Every row gives one point. The window is the flat piece filled in between its corners: a triangle in 3 columns, a solid with four corners in 4, and so on. A path goes straight from each point to the next, and from the last back to the first. List the points from which the path goes on through the window.
(in the rows, 128 means zero)

Window (3 x 3)
[[107 167 127]
 [152 180 132]
 [ 79 100  83]]
Path:
(1): [ 77 124  71]
(2): [ 74 137  74]
(3): [ 83 101 118]
(4): [129 135 164]
(5): [130 202  97]
(6): [ 73 126  74]
(7): [103  81 112]
(8): [ 93 111 109]
(9): [ 78 126  63]
(10): [113 141  77]
(11): [113 101 134]
(12): [ 79 104 104]
Through the window after points: 4, 6, 8

Window (6 x 6)
[[169 153 130 113  65 128]
 [147 194 119 134 160 120]
 [ 22 181 154  66 170 150]
 [153  54 111 111  71 158]
 [136 165  98 207  97 121]
 [184 174  55 139  79 121]]
Path:
(1): [157 141 117 140 101 181]
(2): [125 162 116 132  99 166]
(3): [109 129 108 116  87  58]
(4): [109 161 105 159 122  49]
(5): [122 168 112 172 105 176]
(6): [139 130 123 122  74 190]
(7): [136  98  84 102  80  89]
(8): [136 172 105 140 140  81]
(9): [149 187 122 151 136 161]
(10): [145 157 127 119  89 194]
(11): [109 139 121 118 114  70]
(12): [136  93 103 131  92 103]
Through the window after points: 4, 8, 10, 12

Window (8 x 8)
[[116 168 140  51 147 124 128  91]
 [114 180 128  96 109  50 144  96]
 [130 125 139 116 134 127 168  95]
 [161 150 192 124 135 144 116 117]
 [141  57 195 178 132 112 108 177]
 [102 175 124 101 123 161 124 106]
 [125 167 109 119 164 132 101  91]
 [  7 155 112 197 206  81 167 116]]
Path:
(1): [112 147 125 119 149 123 157 124]
(2): [103 127 167 135 115 110 139  35]
(3): [108 153 149  82 134 122 120  81]
(4): [122 174 122  70 170 121 142 121]
(5): [145 173 139 104 176 145 158 155]
(6): [125 144 152 131 130 126  96  79]
(7): [130 153 171 100 130 124 112  84]
(8): [121 163 116 100 165 123 163 167]
Through the window after points: 1, 3, 5, 7

Window (9 x 9)
[[154 112 148 188 142 138 132 150 115]
 [118 107 147 100 180 155  71  91 113]
 [ 79 182  34 109 224 128 148 189 113]
 [120 124 174 173 112  90 139 155 165]
 [146 119 174 127 176  98 136 135  99]
 [ 70 144  49 223 104  71 171  65 120]
 [166 151 165 128 144 109  53 132 124]
 [170  88 146 133 128  73  72 154 152]
 [145 146  90  92 214 157  97  30 139]]
Path:
(1): [142 108 145 179 161  91  71 102 140]
(2): [131 125 104 141 222  89 120 114 121]
(3): [132 143 118 121 116 148 112 131 118]
(4): [112 125  89 102 133 137 119 105 117]
(5): [122 151 101 154 184 122  96 129 141]
(6): [126  91 180 164 209  82  53 156 155]
(7): [180 139 117 109  96 107  97 119 124]
(8): [146 108 164  81 100 150 138 101 100]
Through the window after points: 6

Window (12 x 12)
[[ 62 126 190 147  99 164 128  75 145 119  95 101]
 [ 84  97 159  88 104  46 139 154 120 102 174 123]
 [104 110  81  62 114 136  21 122  65 106 138 151]
 [109 133  84 146 188 143 131  70 163 133 164 124]
 [135 231 159 159 144 186 130  85 122  93 155 136]
 [162 235 134  39  47 112 140  99 108 116  90 157]
 [ 91 132  81  46 191  86  73 166 130 189  87 134]
 [199 144 146 172  81 151  35 116 111 138 176  92]
 [121  96 146  84 137 112  64 121 218  73 107 101]
 [ 14 179  50 190 164  71 143 150 127 116 128 175]
 [142  82 105 127 142 174 117 176 214 112 146 130]
 [210 138  52 148 184  70 163 148  50  75 171 182]]
Path:
(1): [127 146  73 136 162 120 155 155 127 100 137  97]
(2): [140 162  89  99 135 111 119 139 131 104 122 118]
(3): [132 160 138  99 118 120  97 131 146 136 162 210]
(4): [140 152 178 147 135 130  89 118 153 138 144 201]
(5): [ 75 140  82  95 101 149  99  99 128 115 132  23]
(6): [ 82 138 103 101 132  99 146 133 129  80 155  62]
(7): [129 109 201 120 100  91  88 128 131 143 144 211]
(8): [129 115 138 108 134  96 127 139 141 109 142 174]
(9): [127 157  59 108 119 116 122 150  99 102 160  47]
(10): [135 134 101 100 131 134 112 137 145  80 126  91]
(11): [124 141 145 105 126 103  97 114 170 117 124 170]
(12): [146 130 134 129 132 122  92 115 142 126 149 154]
(13): [113 145  66 121 112 160 119 143 153  86 138  25]
(14): [116 132 107  99 120 124  98 124 126  96 128 106]
(15): [117 125 152 109 136 114  73 101 130 142 141 192]
(16): [142 134 124 151 149 100 117 118 152 120 151 179]
Through the window after points: 6, 8, 10, 12, 14
